Every row gives one point. Any point is a mix of the corners, with weights that add up to 1. It lies inside the corners' shape when no weight is negative. Say inside or outside, and name the corners with a negative weight.
In the rows, 128 means zero.

Corners:
(1): [133  72]
(2): [117 187]
(3): [155 100]
Points:
[150  82] => outside (2)
[125 166] => inside
[145 137] => outside (1)
[147  79] => outside (2)
[129 107] => inside

Corners:
(1): [149  90 152 144 116 102 150 150  96]
(2): [166 170 108  79 202 107 144  94 148]
(3): [100  94 116  78 173 150 157 151 181]
(4): [129 241 105 123 159  90 156 123 116]
(5): [ 65 160 170 172 167  91 133 121 121]
(6): [118 120 108  71 104 134 110 110 212]
(7): [ 95 195 161 112 129 175 134 132 125]
(8): [122  75 162  94 141 107 204 120 139]
(9): [ 76  80 147 112  88 157 143 127  72]
(10): [118 146 103 212 105 132 158  99 111]
Points:
[121 174 115 108 138 113 141 119 147] => inside
[132 153 124 144 165  97 167 115  95] => outside (6, 7)
[114 163 137 109 146 138 144 122 130] => inside
[ 84 121 164 117 136 134 158 148 105] => outside (2, 6, 10)
[134 135 137 113 147 119 150 124 127] => inside

Corners:
(1): [120 184 142 101 135 143 176 104  83 178 201  92 129 127  63 150 181 182
 127  94]
(2): [113 146  81 157 175  97 187 154 176 159 100  77 183 109 150 121 188 105
 127 165]
(3): [155 120 152 160 137  73 145 133  92 128 172 116 106  83  76 108 152 164
 103 181]
(4): [189 139 106  89  78 112 147  81 144 187 121  88 163 109 128  85 108  97
 150 151]
(5): [126  93 127 150 178  94 183 137 117 107 135  99 130 172 123 160 114 121
 169 120]
(6): [ 85  91 175 100 175 124 184 183 121  99  97 166 145 166 102  88 137 152
 138 117]
(7): [137  84 104 154 105  75 128 170  68 195 127 198  85 137 147 125 181 146
  92  83]
(8): [114 112  61  86 168 174 126 106 164 186 208  87 143 121 118 137 164 181
 139 130]
(9): [148 137 125  91 134 149 149 103  74  96 206 143 201 148 134 133 217 150
 180 158]
(10): [172 136 155 115 100 109 131 152 122 113 111 106 147 140 125 174 134 190
  81 127]
(11): [ 87 148 162  83 185 148 200 153 141  95 211 124 158 174  92 192 143 102
 112 170]
(12): [147  91 136 179 192 148 130 178 129 119 159 131 133 111 167 118  90 116
 111  66]
(13): [147 171  99  99 135 116  91 134  95 114 110 114 132  65 171 192 181  96
 165 138]
(14): [125 185 109 138 151 140 146  92 170 107 114 166 149  76 162  79 105 198
 150 175]
(15): [145 100 142 106 169 169 186  89 106  99 116 124 108 105  65 163 142 100
 142 140]
(16): [215 177 169 118  89 138 114 155 177 167 125 147  71  97 156 102 128 203
 123  88]
(17): [153 164  92 152  90  78  97 178 178 203 124 177 160  72  71 141 158 101
 150  84]
(18): [106 118  82 105 130  80 160 122 122 100 191  93 164 165  96  94 207 105
 105 101]
(19): [154 159  87 185 101 162 100 189 119 119 180  95  97  98  73  94 137 151
 112 167]
(20): [127  81 114 167  62 106 153 105 120 143 192 150 138  57 167 101 141 130
 167 108]
(21): [124  91 163 172 118 135  86  90  91 147 121 105  98 134 128 144 170 123
 107 190]
Points:
[123 129 148 161 133 114 142 148 135 126 189 106 147 138 105 104 154 186
 107 155] => outside (4, 7, 13, 15)
[158  77 157  83 154  95 157 117  64 138 113  86 118 172 144 155 192 146
 113  83] => outside (11, 14, 17, 19, 20)
[135 166 115 110 112 132 142 115 142 153 168 122 138  88  87  99 183 135
 142 147] => outside (5, 7, 10, 12)
[141 132 123 123 134 126 136 131 122 135 143 119 138 115 129 131 146 126
 135 136] => inside
[137 134 102 153 115 103 125 134 135 173 161 120 122 100 130 126 151 127
 124 122] => outside (6, 9, 10, 15)
[136 132 131 123 135 136 143 129 120 133 151 116 128 121 125 123 153 145
 123 142] => outside (5, 17)
[142 150 130 119 122 125 140 123 126 147 130 131 133 105 121 146 152 151
 145 159] => outside (12, 18)
[148 142 126 117 146 122 142 125 125 137 142 119 134 118 129 144 152 136
 132 125] => outside (6, 19, 20)
[141 119 116 141 128 111 135 129 118 138 137 120 130 111 126 114 156 143
 133 128] => outside (11)
